Rows are points. Each copy is the shape, with its points in the same order, turned, moved and blurred by noise. Say if it was mirrored as well.
In the rows, zero is written as 128.

Shape (6 x 2):
[[116 115]
 [109 154]
 [173 116]
 [135 169]
 [175  86]
 [129 165]]
Copy 1 (6 x 2):
[[ 86 112]
 [105 147]
 [142  82]
 [138 143]
 [133  56]
 [118 147]]
Copy 1 is: only turned
Copy 2 (6 x 2):
[[108 125]
 [128 160]
 [143  85]
 [155 146]
 [128  58]
 [149 150]]
Copy 2 is: only turned

Shape (9 x 3):
[[116 164 146]
 [136  82 122]
 [147 105 136]
 [ 76 152 184]
 [ 91 162 142]
 [133  85 128]
 [102 165 186]
 [126 163 128]
 [117  95 122]]
Copy 1 (9 x 3):
[[120 159 131]
 [152  74 131]
 [154  97 122]
 [124 168 186]
 [103 151 150]
 [148  79 128]
 [146 180 172]
 [115 146 117]
 [131  83 143]]
Copy 1 is: only turned
Copy 2 (9 x 3):
[[143 149 157]
 [122  70 119]
 [141  90 117]
 [131 139 210]
 [115 148 167]
 [121  79 117]
 [151 142 200]
 [134 156 137]
 [111  90 125]]
Copy 2 is: only turned
Copy 3 (9 x 3):
[[119 143 160]
 [158 111  91]
 [163 128 112]
 [ 82 178 134]
 [ 96 138 153]
 [155 118  91]
 [104 183 154]
 [131 127 166]
 [136 114  98]]
Copy 3 is: mirrored
Copy 4 (9 x 3):
[[107 165 132]
 [128  83 135]
 [113 101 119]
 [ 75 159 193]
 [111 167 168]
 [131  91 138]
 [ 69 161 162]
 [122 163 125]
 [131  99 148]]
Copy 4 is: mirrored

Shape (10 x 4):
[[135 123 102 156]
 [112 133 179 179]
 [ 88 133 134 132]
 [ 74 112 156 135]
 [104 127 171  94]
 [154 134 103 101]
 [179 140  90 150]
 [139 161  79 190]
 [ 99 155 103 124]
 [135 155 127 110]]
Copy 1 (10 x 4):
[[151 132 126 162]
 [192 147 185 119]
 [166 138 123  98]
 [187 125 136  87]
 [140 107 152  69]
 [103 110 120 139]
 [115 138 133 188]
 [150 180 121 185]
 [140 149 104 117]
 [114 138 138 122]]
Copy 1 is: mirrored
Copy 2 (10 x 4):
[[ 89 124 109 129]
 [ 94  81 185 142]
 [ 94 144 170 129]
 [100 142 188 151]
 [151 145 180 123]
 [132 140 102 104]
 [ 99 100  73 111]
 [ 46 101  95 106]
 [ 87 156 138  95]
 [124 136 138  92]]
Copy 2 is: mirrored
Copy 3 (10 x 4):
[[153 155 123 132]
 [112 117 132 193]
 [ 94 151 140 134]
 [ 86 142 169 144]
 [ 78 104 151 115]
 [140 130 115  82]
 [178 140  92 116]
 [162 183  81 155]
 [102 167 109 111]
 [113 124 104 105]]
Copy 3 is: mirrored

Shape (10 x 6):
[[129 141 105 164 165 100]
 [200 126  72 163 177 138]
 [106 176 169 147 171 113]
 [123 107  65 138 179 106]
 [126 136 120 123 145 138]
 [135 106 114 144 105  84]
 [ 99 135 158 162 141 166]
 [104 113 148 105 153 165]
 [148 143 107 135 118 141]
 [148 103 146  72 128  83]]
Copy 1 (10 x 6):
[[119 118  87 151 147  86]
 [180 150  96 145 200  92]
 [ 76 140 139 171 113  77]
 [134  82  89 118 180  98]
 [113 133 132 126 145 121]
 [147 112  88 122 101 128]
 [ 92 139 144 178 135 149]
 [104 116 178 135 143 141]
 [130 159 109 124 140 133]
 [154 107 148  83  87 102]]
Copy 1 is: only turned
Copy 2 (10 x 6):
[[172 150 111 131 166 126]
 [213 102  84  99 153 174]
 [165 132 161 179 166  95]
 [160 132 101  73 188 133]
 [135 103 124 123 149 128]
 [127 160 122 106 113 133]
 [130 125 169 166 163 156]
 [122  88 177 125 160 131]
 [141 104 103 141 136 149]
 [135 116 155  82  81  88]]
Copy 2 is: mirrored
Copy 3 (10 x 6):
[[107 105  80  99 177 141]
 [173  82  70  61 195 125]
 [117 151 115 154 172 174]
 [106  86  53 115 151 106]
 [137 124  95 117 128 149]
 [ 89 118 130  85 133 101]
 [124 105 134 135 126 189]
 [156 112 110 159 100 146]
 [136 125 111  81 123 142]
 [135 149 131 141 117  59]]
Copy 3 is: mirrored
Copy 4 (10 x 6):
[[108 121 103 169 147 117]
 [136 117  56 198 175 159]
 [134 154 164 140 136 104]
 [ 87  94  83 144 180 121]
 [129 133 105 116 145 137]
 [101  84  96 142  93 129]
 [103 179 142 129 132 163]
 [126 139 136  83 160 161]
 [133 143  79 131 118 145]
 [164  60 120 100 119 132]]
Copy 4 is: only turned

Shape (13 x 8):
[[145 153 104 163 133 115 131 136]
 [144 145  97 103 167 163 175 126]
 [122 100 127 153 174 131 144 119]
 [127 156 109 170 129 123 138  76]
 [128 176 146  98 110 144  92  75]
 [133  92  82 127  97 114 169 100]
 [127 177 151 102 107 103 132 163]
 [118 133 111 152 158 134 187 135]
 [102 150 137 131 158  40  88 170]
 [106 100 139 111 107 139 119 185]
 [156 111 166  90  77 120  79 163]
 [156 127 148 134 131  88 139 152]
 [145 151  72 122 159 105 148 120]]
Copy 1 (13 x 8):
[[145 131  83 142  78 138 142 104]
 [113 162  95 103 137 156 186  78]
 [134 147 103 131 122  95 173 131]
 [124 123  63 118 102 111 101 101]
 [ 78 153  94 164 145 145  75  91]
 [159  77  89 124 157 133 154  94]
 [134 141 150 156  97 183 107  89]
 [139 139 109  86  96 128 173 110]
 [158 147 163 202  63 100 123  85]
 [115 100 160 172 124 160 170 126]
 [130 109 139 220 143 186 123 132]
 [174 138 125 162 106 152 138 117]
 [145 140  86 138 111 125 163  54]]
Copy 1 is: mirrored
Copy 2 (13 x 8):
[[108 132 148 113 137 157 150 160]
 [ 59 137  77 142 131 126 160 173]
 [133 117 109 127 156  99 157 171]
 [ 92  88 153 138 163 154 146 148]
 [106 125 110 177 161 191 138  91]
 [ 91 103 135 145 131 109  77 167]
 [100 182 137 135 107 143 141  95]
 [ 84 121 121 118 126 101 171 166]
 [165 209 184 152 144 122 163 135]
 [154 153 103 136  74 120 122 127]
 [161 176 107 129 117 162  79  92]
 [124 167 137 102 144 122 125 130]
 [ 80 153 136 150 149 138 141 193]]
Copy 2 is: mirrored
Copy 3 (13 x 8):
[[132 146 145 149 108 139 116 151]
 [129 184 111 167 110 103 176 111]
 [ 93 115 135 179  89 111 151 128]
 [116 155 137 136  51 121 105 147]
 [106 154 104  51  84  99 128 120]
 [146 133  67 179  78 110 100 135]
 [147 138 142  98 150 117 100  93]
 [124 158 139 190  97 125 133 102]
 [127  87 190 134 161  78  92 144]
 [ 94 110  95 147 169 127 109  99]
 [128  80  79  82 166 134 113 119]
 [154  98 139 141 122 124 125 117]
 [148 168 129 162 106  81 140 151]]
Copy 3 is: mirrored
